Rows are points. Examples show where two turns around zero, p and q, send a point. Where does a point land after both, in the order given? Backwards means that the second turn is done in reverse. Each puzzle has new turns, and all numbers are rounded.

Turn p:
[ 0.5 -0.9 -3.2] => [-1.2  0.7 -3.1]
[3.6 6.1 3.0] => [7.1 2.1 2.1]
[-5.8 -1.5  2.0] => [-4.6 -0.3  4.3]
[ 1.7 -3.7 -1.7] => [-1.2 -2.7 -3.3]
Turn q:
[ 3.8  1.8 -4.9] => [ 2.1  3.6 -5.0]
[-3.5 -1.3  2.0] => [-1.5 -3.4  2.1]
[ 3.2 -0.8 -7.7] => [ 4.5  1.3 -7.0]
[-1.5  0.0  3.3] => [-1.7 -0.8  3.1]
[-2.1  3.3  3.4] => [-4.7  0.6  2.2]
[ 0.0 -3.0  3.9] => [ 1.3 -1.3  4.6]
Where do these land?
q, then p: [-0.8 -3.8  3.9] => [ 1.4 -4.8  2.3]
p, then q: [ 6.3  3.4 -3.2] => [ 2.8  5.3 -5.1]
p, then q: [-4.2  0.7  2.6] => [-2.8 -0.7  4.0]
p, then q: [-1.4 -0.2 -3.3] => [-2.4 -1.0 -2.5]

Turn p:
[ 2.9 -1.2  0.1  4.0  4.0  0.1  1.0 -4.3] => [ 2.8 -1.2 -4.9  3.9  3.3 -0.4 -1.3 -0.3]
[ 1.6 14.7  3.8  0.1 -3.2 -1.5 -5.5 -1.0] => [ 1.5 10.4  7.8  7.5 -3.4  1.1 -0.5 -6.0]
[ 3.7  6.5 -2.1  0.1  2.4  1.2  1.5  4.1] => [ 0.9  7.6 -0.3  2.1 -0.8 -1.7  2.8  3.6]
[ 1.5 -4.4 -1.5  1.2 -5.9  1.4 -5.4  3.6] => [ 2.0 -2.9  3.1 -3.4 -5.4 -2.9 -5.3  2.3]
[ 0.6 -1.9  0.6  4.2  3.1 -1.7  0.9 -0.6] => [-0.9 -1.7 -2.9  2.8  2.7 -2.3 -1.5  0.7]
[ 3.9  0.2 -1.2 -1.2  1.7 -3.5  2.1 -2.4] => [ 2.2  2.3 -2.8 -1.2  3.6 -2.1  0.7 -2.4]
[-3.7 -6.4 -1.8  1.2 -1.2  2.6  3.3 -2.4] => [-1.3 -7.1 -4.5 -2.3 -1.6  1.9  0.9  0.3]
[-3.0 -3.8 -1.8 -2.2  0.5 -2.0 -1.3  4.1] => [-4.1 -1.1  1.1 -4.9  0.8 -0.4 -1.9  2.6]
[-2.8  0.3  0.8 -1.2 -2.6 -0.6  2.5  0.8] => [-2.6 -1.1  1.1 -1.3 -1.6 -0.1  2.8 -1.6]
[ 1.3 -1.4  6.2 -4.3  2.4 -1.0  2.5  1.9] => [ 0.4 -1.5  4.3 -0.9  5.8 -1.1  4.4  1.0]
[-6.0 -2.7 -3.2 -1.9 -1.0  5.0 -1.7 -3.8] => [-0.9 -3.7 -1.9 -2.5 -3.3  8.0 -1.4  0.0]
Turn q:
[-4.7 -6.2  0.6  2.2 -2.5 -2.0  4.4 -2.7] => [-2.6 -4.6 -1.4  2.2 -4.6  0.0  3.5  5.9]
[-1.8  3.8  2.9 -2.7  3.7  0.6 -2.9  3.3] => [-0.7  0.2  5.5 -2.2  4.5 -0.6 -3.0 -1.5]
[-1.2 -6.5 -1.6  2.3 -2.8  3.0  6.1  2.8] => [ 3.8 -3.2 -2.2 -2.6 -3.6  2.7  4.6  6.0]
[-3.5 -4.8 -4.8  5.3 -1.7  1.0  0.3 -0.9] => [-0.7 -2.6 -5.9  1.0 -1.4  3.9 -0.6  5.5]
[ 3.9  1.5 -0.6 -3.4 -0.8 -3.0 -3.6 -0.4] => [ 0.3  4.1  0.0  0.3 -1.2 -3.9 -3.1 -3.0]
[ 2.5  3.4 -0.8 -2.6  1.9 -3.8 -2.5  2.0] => [-0.1  4.8  1.2 -0.3  2.7 -3.8 -2.3 -1.3]
[ 5.6  4.7  4.9 -0.1  6.5  0.2 -3.1  0.1] => [ 3.4  0.7  3.8  3.2  6.4 -2.7 -1.4 -6.5]
[ 1.5  6.8  0.3  0.6 -1.4 -1.8  0.2 -0.1] => [-2.0  5.5  1.5  1.3  1.7  1.3  1.5 -3.0]
[ 2.1  2.9  4.2 -1.5 -1.2  2.2 -4.7  0.2] => [ 1.4  1.0  4.1  0.7 -0.6  1.3 -3.6 -5.0]
[-4.3 -5.5 -5.0 -0.1 -1.7  3.8  5.8 -4.2] => [-2.7 -6.0 -6.4 -3.7 -3.8  1.8  4.3  2.8]
Where do these land?
q, then p: [-0.1  3.0  1.3  0.1  3.8 -3.8 -0.8  0.1] => [-3.2  0.9 -0.3  3.7  3.7 -0.1 -1.1 -0.4]
q, then p backwards: [ 2.4 -3.5  3.6 -2.0 -0.1  2.0 -1.6  2.0] => [ 3.3 -1.9  1.7  0.0 -4.1  1.6 -2.9 -0.7]
p, then q: [-2.7  3.3  1.1  6.6 -3.6 -3.3  3.5 -2.5] => [-5.6 -0.6 -4.6  5.4 -2.5  2.6  1.7  2.7]
p, then q backwards: [ 1.6 -5.5  0.0 -3.6  2.1 -0.2  2.0 -1.5] => [-0.7 -0.9 -2.5 -0.4  4.8  4.1  2.1  2.2]
q, then p: [-3.3  5.1  1.0  6.9 -3.5 -2.3  0.0 -1.9] => [-3.0 -1.5 -1.3  6.9 -4.7  2.9  1.9  3.3]
p, then q backwards: [ 2.2 -0.3 -0.9 -7.7 -0.6  2.2  2.1  2.6] => [-0.1  1.1 -0.8 -2.1 -1.0  2.2  5.7  6.0]
q, then p: [ 2.0 -2.9  1.4 -3.9  3.2  4.1 -0.2  4.1] => [ 4.9  0.0  2.3 -3.8  5.2 -1.6 -0.3 -0.4]
q, then p: [-8.2  0.2 -0.8  1.6  2.2 -0.4 -0.4  1.0] => [-4.7 -2.6  2.4 -0.9  1.1  2.6 -0.5  5.8]
q, then p backwards: [ 5.2 -2.9 -4.3 -0.7  0.4  0.9 -0.2  3.3] => [ 6.5 -1.3 -4.4 -0.7  0.0  0.7  0.3 -1.6]
p, then q: [ 4.5 -3.8 -1.7 -6.0 -2.8  0.0 -4.5  0.3] => [ 3.0  1.5  3.2 -2.1 -2.3 -5.6 -2.8 -5.6]
p, then q: [-3.6  7.2 -0.6  8.6 -1.1  0.8  0.2 -7.6] => [-2.8 -0.3 -8.0  5.9 -1.3  9.5  0.2 -0.6]
